Rows are points. The points of each table are mixes of a few directions, plus a little noise. Count the directions of each table, and those that both share. Where both have some left over, give the other angles between the two spaces (their principal angles), to ten degrees, smallest first.

First:
[[0.004, 0.000],
[0.063, 0.016],
[-0.038, -0.010],
[-0.031, -0.008]]
Second:
[[0.008, 0.029],
[-0.011, -0.042],
[-0.009, -0.035],
[0.012, 0.048]]
Directions: first 1, second 1, shared 0; angles 60

First:
[[0.007, 0.008, -0.006],
[0.006, 0.007, -0.006],
[-0.034, -0.037, 0.028],
[-0.011, -0.012, 0.008],
[-0.018, -0.020, 0.015],
[0.066, 0.071, -0.051],
[-0.016, -0.018, 0.012]]
Second:
[[0.015, 0.009, -0.034],
[-0.045, -0.001, -0.003],
[0.053, -0.010, 0.053],
[-0.023, 0.002, -0.015]]
Directions: first 1, second 2, shared 0; angles 30

First:
[[-0.013, -0.020, 0.017, -0.045, 0.035, 0.074],
[-0.051, -0.008, -0.002, -0.001, -0.001, 0.016],
[0.032, 0.000, -0.051, -0.014, 0.011, 0.012],
[0.051, 0.011, -0.036, 0.007, -0.015, -0.045],
[0.041, 0.003, -0.042, -0.014, -0.023, -0.053],
[-0.028, -0.002, 0.037, 0.007, -0.006, -0.003],
[-0.025, 0.015, 0.056, 0.057, 0.003, 0.004],
[-0.007, -0.001, 0.025, 0.003, -0.004, -0.005]]
Second:
[[-0.008, -0.024, 0.052, -0.024, -0.007, -0.015],
[-0.018, -0.030, 0.004, -0.021, 0.012, 0.016],
[-0.030, -0.016, -0.036, 0.033, 0.026, 0.032],
[-0.025, -0.028, -0.045, -0.013, 0.020, 0.033],
[-0.021, -0.002, -0.027, 0.026, -0.024, -0.048],
[0.032, 0.023, 0.004, -0.014, 0.006, 0.021],
[0.025, 0.020, 0.009, -0.030, -0.045, -0.064],
[0.007, -0.001, 0.052, -0.004, -0.011, -0.022],
[0.041, 0.057, -0.015, 0.048, 0.022, 0.047]]
Directions: first 4, second 4, shared 3; angles 40

First:
[[0.042, -0.064, 0.016, -0.024, 0.002, -0.083, 0.013, -0.069, 0.042],
[-0.034, 0.080, -0.032, 0.019, -0.010, 0.062, 0.001, 0.036, -0.012],
[-0.028, 0.026, 0.001, 0.016, 0.006, 0.062, -0.016, 0.061, -0.043],
[-0.003, -0.019, 0.015, 0.003, 0.009, 0.012, -0.011, 0.025, -0.024],
[0.025, -0.043, 0.014, -0.014, 0.003, -0.048, 0.005, -0.036, 0.019],
[-0.004, -0.012, 0.011, 0.003, 0.008, 0.014, -0.009, 0.024, -0.021],
[0.017, -0.060, 0.031, -0.009, 0.015, -0.023, -0.010, 0.002, -0.013],
[-0.004, 0.037, -0.025, 0.001, -0.013, -0.003, 0.013, -0.023, 0.025],
[-0.016, 0.072, -0.039, 0.008, -0.018, 0.020, 0.015, -0.012, 0.023],
[0.006, -0.016, 0.006, -0.003, 0.002, -0.013, 0.000, -0.007, 0.003]]
Second:
[[-0.013, 0.033, -0.031, -0.012, 0.013, 0.017, 0.009, -0.014, -0.041],
[-0.004, 0.044, 0.060, 0.034, 0.011, 0.025, 0.002, -0.034, 0.010],
[-0.023, -0.032, -0.023, -0.005, -0.004, -0.028, -0.013, -0.013, -0.030],
[-0.017, 0.011, -0.002, 0.009, -0.017, -0.009, -0.010, 0.038, 0.028],
[-0.003, -0.024, -0.014, -0.040, 0.010, -0.055, -0.004, 0.044, -0.009],
[0.014, -0.033, -0.027, -0.040, 0.012, -0.031, 0.004, 0.017, -0.020],
[0.048, 0.001, 0.037, 0.054, -0.025, 0.081, 0.011, -0.038, 0.062]]
Directions: first 2, second 5, shared 1; angles 80

First:
[[-0.014, 0.026, 0.061, 0.023, 0.070, -0.027, -0.045, 0.037, 0.010, -0.043, -0.002, -0.010],
[0.016, -0.031, -0.073, -0.026, -0.087, 0.033, 0.055, -0.046, -0.012, 0.055, 0.001, 0.014],
[0.002, -0.004, -0.009, -0.003, -0.011, 0.004, 0.008, -0.006, -0.002, 0.007, 0.000, 0.001],
[-0.010, 0.017, 0.039, 0.015, 0.047, -0.018, -0.030, 0.024, 0.007, -0.029, -0.002, -0.008],
[-0.011, 0.019, 0.048, 0.017, 0.056, -0.020, -0.036, 0.029, 0.008, -0.035, -0.001, -0.008],
[0.000, -0.002, -0.004, -0.002, -0.005, 0.002, 0.004, -0.003, -0.001, 0.003, 0.001, 0.000],
[-0.003, 0.005, 0.010, 0.005, 0.012, -0.005, -0.009, 0.007, 0.001, -0.009, 0.000, -0.002],
[0.016, -0.031, -0.070, -0.025, -0.083, 0.030, 0.052, -0.043, -0.011, 0.053, 0.001, 0.012]]
Second:
[[-0.018, -0.025, -0.009, 0.023, 0.018, 0.027, -0.013, -0.012, 0.009, 0.007, -0.006, 0.030],
[-0.007, -0.004, -0.008, 0.018, 0.015, 0.008, -0.010, -0.009, 0.003, 0.001, -0.005, 0.003],
[-0.014, -0.015, -0.011, 0.042, 0.037, -0.004, -0.003, -0.011, -0.025, -0.002, -0.016, 0.024],
[-0.009, 0.006, 0.010, 0.017, 0.005, 0.026, -0.015, -0.029, 0.032, -0.012, -0.011, 0.000],
[-0.003, -0.049, -0.039, -0.039, -0.017, 0.017, -0.005, 0.053, -0.007, 0.050, 0.035, 0.029],
[0.025, 0.007, 0.040, -0.075, -0.061, -0.035, 0.053, 0.029, -0.026, -0.007, 0.017, 0.006],
[-0.002, 0.051, -0.011, 0.067, 0.046, 0.005, -0.042, -0.046, 0.034, -0.026, -0.026, -0.065],
[0.013, -0.005, 0.006, -0.061, -0.049, 0.011, 0.008, 0.027, 0.022, 0.017, 0.027, -0.006],
[0.003, -0.030, 0.009, -0.043, -0.029, -0.010, 0.031, 0.031, -0.029, 0.015, 0.015, 0.041],
[0.013, 0.065, 0.012, 0.050, 0.035, -0.044, -0.003, -0.034, -0.014, -0.041, -0.030, -0.064]]
Directions: first 1, second 4, shared 0; angles 60

First:
[[0.010, -0.043, -0.023, -0.012, -0.002, -0.025, -0.033, -0.064, -0.032, -0.013, -0.012, -0.045, 0.003, -0.005, -0.060, 0.023, -0.040, -0.033],
[0.002, 0.023, -0.037, -0.005, -0.009, 0.002, 0.056, -0.039, 0.039, 0.032, -0.046, 0.015, 0.005, -0.024, 0.037, -0.009, -0.005, -0.049],
[-0.018, -0.041, 0.002, -0.014, 0.027, -0.008, -0.031, -0.001, -0.062, -0.036, 0.068, -0.032, 0.008, -0.011, -0.058, -0.003, 0.008, 0.045],
[0.021, -0.039, 0.001, 0.001, -0.015, -0.025, -0.060, -0.043, -0.025, -0.015, -0.025, -0.043, -0.007, 0.020, -0.058, 0.036, -0.048, -0.031],
[-0.023, 0.008, -0.014, -0.011, 0.022, 0.011, 0.039, 0.008, -0.008, 0.000, 0.038, 0.012, 0.012, -0.029, 0.013, -0.026, 0.031, 0.027],
[0.008, 0.063, 0.020, 0.023, -0.022, 0.025, 0.043, 0.054, 0.073, 0.036, -0.044, 0.058, -0.010, 0.018, 0.089, -0.012, 0.024, -0.008],
[0.015, 0.006, 0.006, 0.009, -0.017, -0.004, -0.010, -0.006, 0.019, 0.009, -0.035, 0.001, -0.007, 0.016, 0.007, 0.014, -0.017, -0.025],
[-0.001, 0.011, 0.016, 0.007, -0.002, 0.007, -0.002, 0.027, 0.008, 0.000, 0.004, 0.012, -0.003, 0.009, 0.014, -0.003, 0.010, 0.013],
[-0.017, 0.012, 0.029, 0.004, 0.017, 0.017, 0.000, 0.063, -0.010, -0.013, 0.052, 0.020, 0.000, 0.006, 0.015, -0.019, 0.038, 0.060]]
Second:
[[-0.004, -0.022, 0.014, -0.002, 0.008, -0.004, -0.032, 0.009, -0.031, -0.020, 0.030, -0.016, -0.001, 0.008, -0.033, 0.004, -0.001, 0.024],
[-0.001, 0.006, -0.009, -0.002, -0.003, 0.002, 0.016, -0.008, 0.012, 0.007, -0.012, 0.007, 0.000, -0.009, 0.013, -0.002, 0.002, -0.011],
[0.012, -0.019, 0.062, 0.019, -0.007, 0.000, -0.086, 0.059, -0.030, -0.035, 0.026, -0.013, -0.018, 0.054, -0.037, 0.026, -0.006, 0.048],
[-0.012, 0.001, -0.038, -0.016, 0.010, -0.001, 0.045, -0.039, 0.003, 0.014, -0.004, -0.001, 0.011, -0.035, 0.005, -0.016, 0.003, -0.019],
[-0.018, 0.006, -0.067, -0.024, 0.015, -0.003, 0.078, -0.068, 0.010, 0.022, -0.009, 0.000, 0.021, -0.061, 0.016, -0.026, 0.008, -0.038],
[0.014, 0.030, 0.018, 0.018, -0.022, 0.011, 0.001, 0.026, 0.041, 0.018, -0.041, 0.025, -0.013, 0.023, 0.041, 0.008, -0.003, -0.015],
[0.023, 0.017, 0.063, 0.031, -0.027, 0.006, -0.058, 0.068, 0.023, -0.005, -0.022, 0.017, -0.022, 0.061, 0.019, 0.025, -0.005, 0.014],
[0.006, -0.007, 0.027, 0.009, -0.004, -0.001, -0.039, 0.028, -0.010, -0.014, 0.011, -0.003, -0.008, 0.025, -0.013, 0.010, -0.001, 0.022],
[-0.034, -0.030, -0.091, -0.046, 0.042, -0.010, 0.082, -0.097, -0.039, 0.003, 0.037, -0.026, 0.034, -0.088, -0.031, -0.035, 0.010, -0.023],
[0.011, 0.018, 0.018, 0.013, -0.013, 0.005, -0.006, 0.022, 0.024, 0.010, -0.023, 0.015, -0.010, 0.022, 0.021, 0.008, -0.003, -0.008]]
Directions: first 3, second 2, shared 2

First:
[[0.004, -0.012, 0.010, 0.022, 0.016, 0.008, 0.012, -0.026, -0.015, 0.033, 0.014, 0.024, -0.006, -0.027, -0.022, 0.015, -0.029, 0.014, -0.029, -0.004, 0.013, 0.007, -0.008, -0.018],
[0.017, 0.015, -0.012, -0.003, 0.013, -0.017, -0.025, 0.019, 0.001, 0.026, -0.012, -0.015, 0.003, -0.031, -0.030, -0.011, 0.014, -0.028, 0.009, 0.019, -0.017, 0.037, -0.012, 0.021],
[-0.030, 0.010, 0.030, -0.023, -0.022, 0.051, 0.027, 0.041, 0.012, -0.030, 0.044, -0.047, 0.022, 0.091, 0.080, -0.036, 0.008, 0.074, 0.047, -0.057, 0.066, -0.021, -0.007, 0.018],
[-0.007, 0.011, -0.002, 0.005, -0.012, -0.015, 0.008, -0.006, 0.021, -0.026, 0.033, 0.029, 0.018, -0.035, -0.060, 0.060, 0.013, -0.029, 0.052, 0.013, -0.009, 0.048, 0.039, -0.013],
[-0.020, 0.008, 0.032, -0.011, -0.008, 0.047, 0.023, 0.033, 0.003, 0.000, 0.045, -0.040, 0.018, 0.064, 0.061, -0.035, -0.002, 0.072, 0.029, -0.051, 0.067, -0.005, -0.019, 0.016],
[0.019, -0.018, -0.020, 0.008, 0.014, -0.025, -0.018, -0.029, -0.019, 0.014, -0.053, 0.018, -0.028, -0.025, -0.002, -0.009, -0.013, -0.028, -0.062, 0.025, -0.041, -0.036, -0.009, -0.008],
[-0.009, -0.009, -0.014, -0.012, -0.025, -0.015, 0.002, -0.016, 0.011, -0.062, -0.025, 0.015, -0.009, 0.022, 0.021, 0.016, 0.009, -0.022, 0.004, 0.012, -0.033, -0.041, 0.032, -0.013],
[0.030, -0.002, -0.003, 0.014, 0.041, -0.003, -0.024, 0.002, -0.026, 0.083, -0.024, -0.013, -0.014, -0.042, -0.019, -0.038, -0.019, -0.001, -0.056, 0.011, -0.003, 0.016, -0.051, 0.015],
[0.000, -0.005, -0.020, -0.001, -0.016, -0.031, -0.006, -0.022, 0.012, -0.042, -0.018, 0.030, -0.005, -0.022, -0.028, 0.039, 0.013, -0.048, 0.009, 0.030, -0.043, -0.003, 0.037, -0.016]]
Second:
[[0.013, 0.011, -0.039, -0.023, 0.003, 0.009, 0.008, -0.018, 0.002, -0.011, -0.013, 0.028, 0.016, 0.005, 0.017, 0.109, 0.012, -0.020, 0.003, 0.003, -0.011, 0.035, 0.036, 0.019],
[-0.032, 0.025, 0.040, 0.030, -0.034, 0.031, 0.023, 0.044, -0.012, 0.017, 0.062, -0.055, 0.008, -0.026, -0.083, -0.097, -0.024, 0.030, 0.000, 0.006, 0.042, 0.023, -0.026, -0.013],
[-0.015, 0.042, -0.036, -0.019, -0.008, 0.034, 0.021, -0.006, 0.004, 0.023, 0.018, -0.019, 0.014, -0.003, -0.024, 0.088, 0.014, -0.008, -0.001, -0.003, 0.013, 0.054, 0.039, 0.022],
[0.014, -0.035, 0.016, -0.002, 0.018, -0.041, -0.035, -0.002, 0.007, -0.019, -0.019, 0.002, -0.009, 0.002, 0.038, -0.040, 0.013, -0.015, 0.009, -0.002, -0.016, -0.032, -0.018, -0.006],
[0.029, -0.027, -0.026, -0.015, 0.025, -0.023, -0.012, -0.036, 0.005, -0.015, -0.057, 0.061, -0.012, 0.025, 0.068, 0.059, 0.005, -0.013, -0.006, -0.004, -0.037, -0.036, 0.011, 0.002],
[-0.001, -0.015, 0.006, 0.000, 0.017, -0.020, -0.019, -0.010, 0.009, 0.012, -0.019, -0.006, -0.021, 0.010, 0.027, -0.034, 0.009, 0.000, -0.003, -0.010, -0.010, -0.037, -0.011, -0.006],
[0.005, -0.012, -0.011, 0.002, 0.021, -0.007, 0.000, -0.031, 0.006, 0.022, -0.047, 0.033, -0.033, 0.028, 0.043, -0.005, -0.006, 0.015, -0.019, -0.013, -0.021, -0.062, -0.005, -0.009],
[-0.019, 0.021, 0.015, -0.001, -0.020, 0.009, -0.003, 0.036, -0.001, -0.004, 0.058, -0.062, 0.027, -0.031, -0.054, -0.019, 0.013, -0.012, 0.018, 0.006, 0.031, 0.061, 0.003, 0.009],
[0.011, -0.018, -0.011, -0.003, 0.021, -0.016, -0.009, -0.028, 0.006, 0.008, -0.045, 0.033, -0.025, 0.023, 0.048, 0.005, 0.000, 0.004, -0.011, -0.010, -0.024, -0.050, -0.003, -0.005],
[-0.005, 0.007, 0.043, 0.030, -0.044, 0.024, 0.027, 0.052, -0.026, -0.032, 0.062, -0.014, 0.035, -0.035, -0.080, -0.067, -0.036, 0.018, 0.011, 0.026, 0.034, 0.044, -0.026, -0.013]]
Directions: first 4, second 4, shared 0; angles 30, 50, 50, 90

First:
[[-0.003, 0.015, 0.027, 0.025, -0.037, -0.004, 0.006, 0.018, 0.023, -0.004, 0.019, -0.029, 0.017, -0.020, 0.015, -0.090, 0.002, 0.012, 0.037, 0.056, 0.051, -0.024, -0.037, 0.018, -0.042, -0.027, -0.012, -0.002, -0.006, 0.010, 0.025, -0.028],
[-0.018, 0.009, -0.021, -0.018, -0.003, 0.011, 0.001, 0.009, 0.002, -0.020, -0.015, -0.037, 0.006, -0.019, -0.007, 0.008, -0.010, 0.011, -0.013, 0.006, 0.046, 0.033, 0.030, -0.060, 0.000, 0.020, 0.042, -0.033, 0.050, -0.009, -0.026, -0.016],
[-0.005, -0.013, -0.032, 0.001, 0.035, -0.019, -0.020, -0.024, -0.009, 0.013, 0.016, 0.044, 0.010, 0.029, -0.018, 0.063, 0.030, -0.007, -0.021, -0.073, -0.067, 0.016, -0.005, 0.023, 0.017, 0.000, -0.030, 0.022, 0.001, 0.002, 0.013, 0.023],
[-0.007, -0.008, -0.051, 0.034, 0.012, -0.019, 0.004, 0.019, 0.027, -0.016, 0.007, 0.045, 0.043, 0.003, 0.014, -0.009, 0.041, 0.027, 0.008, -0.059, -0.024, 0.026, 0.021, 0.003, -0.013, 0.010, 0.006, 0.004, 0.030, -0.020, 0.000, 0.000],
[0.030, -0.021, 0.031, 0.051, -0.007, -0.029, 0.009, -0.008, 0.009, 0.001, 0.006, 0.042, 0.003, 0.012, 0.029, -0.082, 0.019, -0.006, 0.054, 0.008, -0.025, -0.033, -0.019, 0.082, -0.027, -0.019, -0.054, 0.021, -0.062, 0.013, 0.021, -0.004],
[0.009, -0.021, -0.027, 0.001, 0.030, -0.010, -0.003, -0.009, -0.001, -0.011, -0.023, 0.024, 0.011, 0.013, 0.001, 0.029, 0.002, 0.005, -0.010, -0.046, -0.020, 0.031, 0.049, -0.015, 0.023, 0.025, 0.013, -0.007, 0.011, -0.016, -0.030, 0.004],
[-0.027, 0.024, 0.007, -0.034, -0.019, 0.034, 0.015, 0.002, -0.035, -0.010, -0.008, -0.021, -0.062, -0.018, -0.010, 0.042, -0.006, -0.027, -0.008, 0.028, 0.007, -0.005, -0.004, -0.027, -0.006, 0.020, 0.028, -0.024, 0.013, 0.015, -0.011, 0.021],
[-0.029, 0.040, 0.024, -0.004, -0.056, 0.020, 0.010, 0.025, 0.011, -0.016, 0.017, -0.075, -0.006, -0.043, 0.003, -0.075, -0.010, 0.008, 0.025, 0.087, 0.094, -0.012, -0.040, -0.030, -0.053, -0.018, 0.018, -0.031, 0.031, 0.019, 0.015, -0.034],
[0.005, 0.012, 0.059, -0.043, -0.022, 0.031, 0.006, -0.014, -0.033, 0.007, -0.021, -0.062, -0.061, -0.015, -0.008, 0.000, -0.055, -0.031, -0.005, 0.081, 0.047, -0.026, -0.009, -0.021, 0.011, 0.001, 0.012, -0.019, -0.027, 0.019, -0.015, -0.004],
[0.021, -0.028, -0.005, 0.007, 0.040, -0.036, -0.030, -0.035, 0.005, 0.023, 0.009, 0.024, 0.034, 0.035, -0.016, 0.020, 0.005, 0.000, -0.016, -0.050, -0.039, 0.010, -0.004, 0.032, 0.025, -0.015, -0.049, 0.030, -0.020, 0.000, 0.013, -0.003],
[0.021, -0.010, -0.010, -0.022, 0.028, 0.021, 0.002, 0.019, -0.001, 0.036, -0.007, 0.046, 0.009, 0.021, -0.006, 0.093, -0.015, 0.007, -0.053, -0.036, -0.068, -0.015, 0.018, -0.006, 0.068, 0.005, 0.026, 0.040, -0.022, -0.036, -0.005, 0.039]]
Second:
[[0.014, -0.010, 0.008, 0.023, -0.002, -0.023, -0.008, -0.001, 0.025, 0.003, 0.006, -0.003, 0.034, 0.004, 0.007, -0.054, 0.000, 0.016, 0.015, 0.008, 0.020, -0.002, -0.005, 0.016, -0.008, -0.016, -0.019, 0.007, -0.007, -0.004, 0.009, -0.023],
[0.014, -0.010, 0.014, 0.009, 0.006, -0.019, -0.018, -0.006, 0.021, 0.018, 0.014, -0.017, 0.042, 0.008, -0.005, -0.033, -0.008, 0.015, -0.002, 0.007, 0.019, -0.004, -0.019, 0.012, 0.001, -0.027, -0.025, 0.018, -0.010, -0.001, 0.019, -0.024],
[0.003, -0.011, 0.017, -0.006, 0.002, -0.008, -0.016, -0.012, 0.000, 0.032, 0.009, -0.025, 0.031, 0.005, -0.018, -0.004, -0.002, 0.002, -0.011, 0.002, 0.009, -0.006, -0.019, 0.002, 0.005, -0.020, -0.009, 0.028, -0.010, -0.008, 0.022, -0.018],
[-0.005, -0.034, 0.034, 0.000, -0.007, -0.007, -0.003, -0.014, -0.021, 0.048, -0.004, -0.037, 0.041, -0.004, -0.019, -0.022, 0.023, -0.007, 0.008, 0.000, 0.013, -0.012, -0.009, 0.003, -0.011, -0.013, 0.011, 0.046, -0.021, -0.029, 0.029, -0.031],
[0.008, 0.011, -0.008, 0.005, 0.005, -0.007, -0.006, 0.002, 0.019, -0.009, 0.007, 0.008, 0.002, 0.006, 0.004, -0.007, -0.014, 0.010, -0.004, 0.004, 0.005, 0.003, -0.006, 0.006, 0.004, -0.008, -0.017, -0.010, 0.005, 0.010, -0.003, 0.002],
[-0.057, 0.030, -0.053, -0.036, -0.022, 0.077, 0.076, 0.029, -0.088, -0.073, -0.064, 0.067, -0.165, -0.036, 0.025, 0.129, 0.039, -0.060, 0.011, -0.030, -0.076, 0.015, 0.083, -0.050, -0.014, 0.113, 0.105, -0.074, 0.033, 0.003, -0.080, 0.096],
[0.021, -0.007, 0.004, 0.031, 0.001, -0.027, -0.006, 0.002, 0.036, -0.010, 0.009, 0.004, 0.038, 0.005, 0.017, -0.067, -0.006, 0.023, 0.021, 0.009, 0.024, 0.001, -0.004, 0.021, -0.010, -0.020, -0.027, -0.001, -0.006, 0.002, 0.005, -0.024],
[0.011, 0.007, 0.006, -0.011, 0.012, -0.014, -0.030, -0.011, 0.023, 0.022, 0.027, -0.019, 0.028, 0.016, -0.020, 0.007, -0.026, 0.013, -0.029, 0.008, 0.010, -0.003, -0.036, 0.003, 0.022, -0.035, -0.035, 0.017, 0.000, 0.009, 0.022, -0.009],
[-0.013, 0.021, -0.025, -0.015, 0.001, 0.022, 0.015, 0.009, -0.013, -0.030, -0.008, 0.025, -0.054, -0.003, 0.006, 0.049, -0.003, -0.012, -0.009, -0.007, -0.024, 0.007, 0.015, -0.015, 0.008, 0.025, 0.017, -0.032, 0.019, 0.014, -0.025, 0.036]]
Directions: first 6, second 3, shared 2; angles 80
